Each row of a before or after table is a point. One or more steps were done to the points. Then noise was added and the rows were shuffled. The steps act on columns, c1 being the first. What was done? A step turns or swaps two columns, mirrors them in a line or flattens them onto one, adds a multiple of one to another, or multiplies or shifts one. Angles are multiples of 10 degrees, from the lower column toward the higher: turns from -170 to 170, lines from 10 to 170 but not 90. Use the fewest steps. Two steps may share a column if one is a turn and the other turns, adds or multiplies; they go together, in the order done. Otherwise the lowest column goes first.

Before (12 x 2):
[[-3.9  1.6]
 [-0.4  0.9]
 [ 0.3 -1.5]
 [ 4.6 -0.3]
 [ 0.5 -0.9]
 [ 3.6  3.3]
 [ 1.6 -3.4]
 [ 2.4 -1.5]
 [-4.7  5.6]
 [-0.6 -3.3]
 [ 4.3  6.3]
 [ 4.7  2.1]]
After, 12 rows:
[[ 2.1  1.9]
 [ 3.3  8.9]
 [-0.2 -1.2]
 [-3.8 -4.6]
 [ 0.5 -0.2]
 [ 1.7 -0.6]
 [-4.5 -1.1]
 [-1.0 -3.9]
 [ 4.5  7.1]
 [ 4.5  9.4]
 [-0.1  0.5]
 [ 4.5 12.9]]
Steps: add 1.5 times c1 to c2

Before, 8 rows:
[[  1.1  -0.3   4.1   3.6   4.0  -0.7]
 [ -3.2   0.5   2.1   0.0   3.1  -2.8]
 [ -1.1  -3.0   1.3  -8.5   1.8   6.3]
 [  0.2  -7.0   2.9 -12.6  -3.1   1.6]
 [ -0.6   2.4   1.2   0.9   3.0  -3.2]
 [ -2.4  -0.6  -0.1   4.3  -5.8   8.4]
 [  2.8   1.5  -0.1  -1.4   4.2  -3.2]
 [ -3.5  -5.7  -3.1   5.3  -4.0   6.3]]
After:
[[-12.6   5.1   4.9   0.4  -1.0  -5.1]
 [  3.7   1.0   0.7   0.9   6.1   0.7]
 [  4.1  -4.1   3.3  -2.7  -4.6  -7.5]
 [  0.7  -0.1  -1.4  -0.1   3.0   4.2]
 [ -1.1   0.3  -2.9   2.5   3.3   3.8]
 [ -8.0  -0.9   0.2  -0.7   1.9  -7.3]
 [  5.1   1.6  -0.2  -3.7  -5.1  -8.6]
 [  0.5   0.8  -0.2  -3.5   3.7   2.8]]
Steps: swap c1 and c4; turn c2 and c6 by 150 degrees; turn c3 and c5 by 40 degrees

Before:
[[ -0.7  -3.0   0.7  -1.7   3.3  -4.5   0.6   2.9  -2.1]
 [  2.6   0.9   1.9  -2.8  -4.1   2.5  -6.0   2.6  -1.4]
 [ -2.2  -6.1  -2.8   2.3  -1.4   0.8   0.5   7.3   4.4]
 [ -7.3  -2.4  -1.7   5.5  -2.2   0.2   2.7   3.4   2.7]
 [ -3.3  -2.4  -6.4   2.4   0.6   1.9   2.6   6.4   8.4]
 [  5.5  -4.6  -5.6   0.1   5.8  -2.2  -1.3  -2.3  -4.8]
 [  1.8  -2.0  -3.8  -2.9   5.4  -4.9  -0.5  -3.0   1.3]
 [  3.2  -1.9  -7.1  -3.3   4.1  -2.6   5.5   0.3  -5.4]
 [ -1.7   3.3   2.6  -4.2  -4.7   4.8  -6.2  -0.6   1.2]
 [  6.4   0.3  -6.2  -2.2   1.3  -8.6   1.8   0.9  -1.0]
 [ -1.8   0.3   2.5  -4.1 -11.3   5.7  -3.9  -0.9   3.4]
 [ -0.5  -3.3  -9.0  -5.0   4.1  -6.4  -2.1   1.6  -5.0]
 [ -1.5   6.0   3.5  -2.6  -2.6   6.3  -5.7   2.6  -1.0]
 [  5.7  -2.2  -1.1  -9.8   4.8  -2.2   0.3  -1.1  -4.0]]
After:
[[ 5.9  3.3  1.4  5.7 -4.5 -1.3  2.6 -2.9  2.8]
 [-9.1 -0.1 -4.0 -2.2  0.6 -5.7  1.8 -0.8  4.9]
 [-7.9  4.2 -6.9  0.1  0.5  2.1 -1.2  3.0  2.5]
 [ 1.9 -0.6 -0.3 -2.7  4.9 -0.6 -5.9 -2.8 -2.3]
 [-5.2  3.8 -8.8 -5.1 -5.1 -2.1 -2.0 -1.0  5.3]
 [-7.5  1.9 -4.1 -9.8  1.2  1.5  0.4  1.3 -1.1]
 [ 2.7  7.3  2.3  2.2 -0.5 -0.2  0.4 -6.0  4.6]
 [ 6.3 -3.3  2.2 -4.2  2.8  0.5 -6.1  0.0 -1.8]
 [10.6 -0.6  4.2 -4.0  6.6 -2.8 -4.0  0.9 -0.5]
 [-6.8  1.4 -0.7 -2.7 -3.6 -0.1 -0.4  3.3  4.0]
 [ 5.7 -5.5  1.1 -2.6  2.9  3.3 -5.7 -3.8 -3.6]
 [-3.9  3.5 -1.5 -1.8 -4.0 -1.2  0.6 -2.5 -1.7]
 [ 2.5  3.3  3.9  2.4 -2.0  1.8  2.6 -6.0  9.5]
 [-5.9  1.9 -8.1 -3.3 -0.7  0.6  5.5  0.0  3.4]]
Steps: turn c5 and c6 by 40 degrees; turn c1 and c5 by 130 degrees; turn c2 and c8 by -170 degrees; turn c3 and c9 by -60 degrees

Before (11 x 14):
[[-7.1  3.5  4.5 -2.6 -1.7  5.3 -1.8 -1.0 -0.8 -2.2  5.3 -0.2 -3.9 -0.6]
 [-3.5  0.1  1.2 -1.0  0.0  5.6  1.3 -1.2 -1.1 -4.7  2.1 -4.3 -1.9  2.7]
 [-0.5 -1.6  1.3  3.6  3.5  1.0 -0.3 -6.1  3.9  0.2 -1.9  3.2  0.4 -0.4]
 [ 0.9 -2.8 -4.8  0.6  5.2  2.2 -2.0 -4.7 -3.8  3.0  3.4  2.0  3.0 -3.3]
 [ 1.8  0.9 -2.4  2.9  0.1 -1.9  2.5 -6.2  0.0  3.9 -2.4  0.0  1.9 -4.7]
 [ 4.5 -1.6 -2.8  1.4 -6.6 -5.7 -0.5 -0.3  0.2  2.3  0.9  5.9 -0.2  4.8]
 [ 6.3 -5.3  2.7 -0.2 -9.7 -4.1 -1.8 -3.1 -6.5 -0.8 -0.9  4.5 -0.6  1.6]
 [ 0.7 -2.3 -3.5 -2.7  2.1  2.6  2.7 -5.1  1.0  3.1 -2.2  3.6 -3.3 -2.7]
 [-6.2  5.6 -0.6 -1.8  3.6  7.8 -4.2  0.5  0.8 -2.3 -2.3 -0.5 -1.7  0.0]
 [ 1.8 -6.0  1.1 -2.0 -1.8 -8.7 -2.5  1.4 -3.4 -1.0  1.2  0.7  2.0 -0.3]
 [-1.2  3.6  1.7 -2.6  0.1  3.8 -2.2 -0.2  1.1 -8.4  4.1 -0.7 -2.0 -2.1]]
After:
[[  1.3  -3.7  -1.0   2.6   4.0  -2.8   2.6  -6.9  -3.4  -5.0  -2.5  -4.0
    1.8  -1.9]
 [  3.5  -0.5   4.4   0.9  -5.3  -6.3  -0.1   0.1  -7.8  -4.4   1.4   7.1
    0.0  -3.0]
 [  0.2   4.8  10.1  -0.1   1.1  -4.3  -1.2  -3.2 -26.2  -2.6  -0.6   3.7
   -0.4  -3.0]
 [ -6.5  -1.8   3.8  -2.8   4.0   5.5  -2.1  -1.4  11.9   7.2   4.9  -0.4
   -4.4  -0.1]
 [  2.4   1.2  -2.7   3.1   9.3   0.6  -0.5  -5.9  10.2  -5.2  -2.3   0.8
    0.4  -3.2]
 [ -0.5   2.7   0.9  -2.6   2.6   4.1  -2.2  -0.2   5.1  12.3   4.4  -2.2
   -2.2   0.4]
 [ -4.4  -3.1  -3.4  -1.6   1.0   7.9  -4.9   0.4  13.9   7.3  -2.9  -0.8
   -2.3   0.8]
 [  1.1  -0.1  -3.5  -3.1   3.1   2.6   3.0  -4.9   1.2  -1.4  -1.8  -0.8
   -3.2  -4.4]
 [ -1.1   5.7   2.4  -1.9  -1.5  -9.0  -2.6   0.8 -11.7  -1.3   1.4   0.1
    1.7  -1.0]
 [ -2.4   0.0  -6.8   0.5   3.0   2.2  -1.8  -4.6 -10.3  -4.2   3.2  -1.7
    3.5  -3.4]
 [ -4.1   2.6   0.8  -1.2   1.7   5.7   1.9  -0.8   4.2   4.7   2.0   0.1
   -2.6   5.3]]
Steps: turn c1 and c9 by -40 degrees; multiply c9 by 3; turn c2 and c10 by 140 degrees; add -1 times c4 to c10; turn c3 and c5 by 60 degrees; add -1 times c8 to c5; turn c12 and c14 by -60 degrees
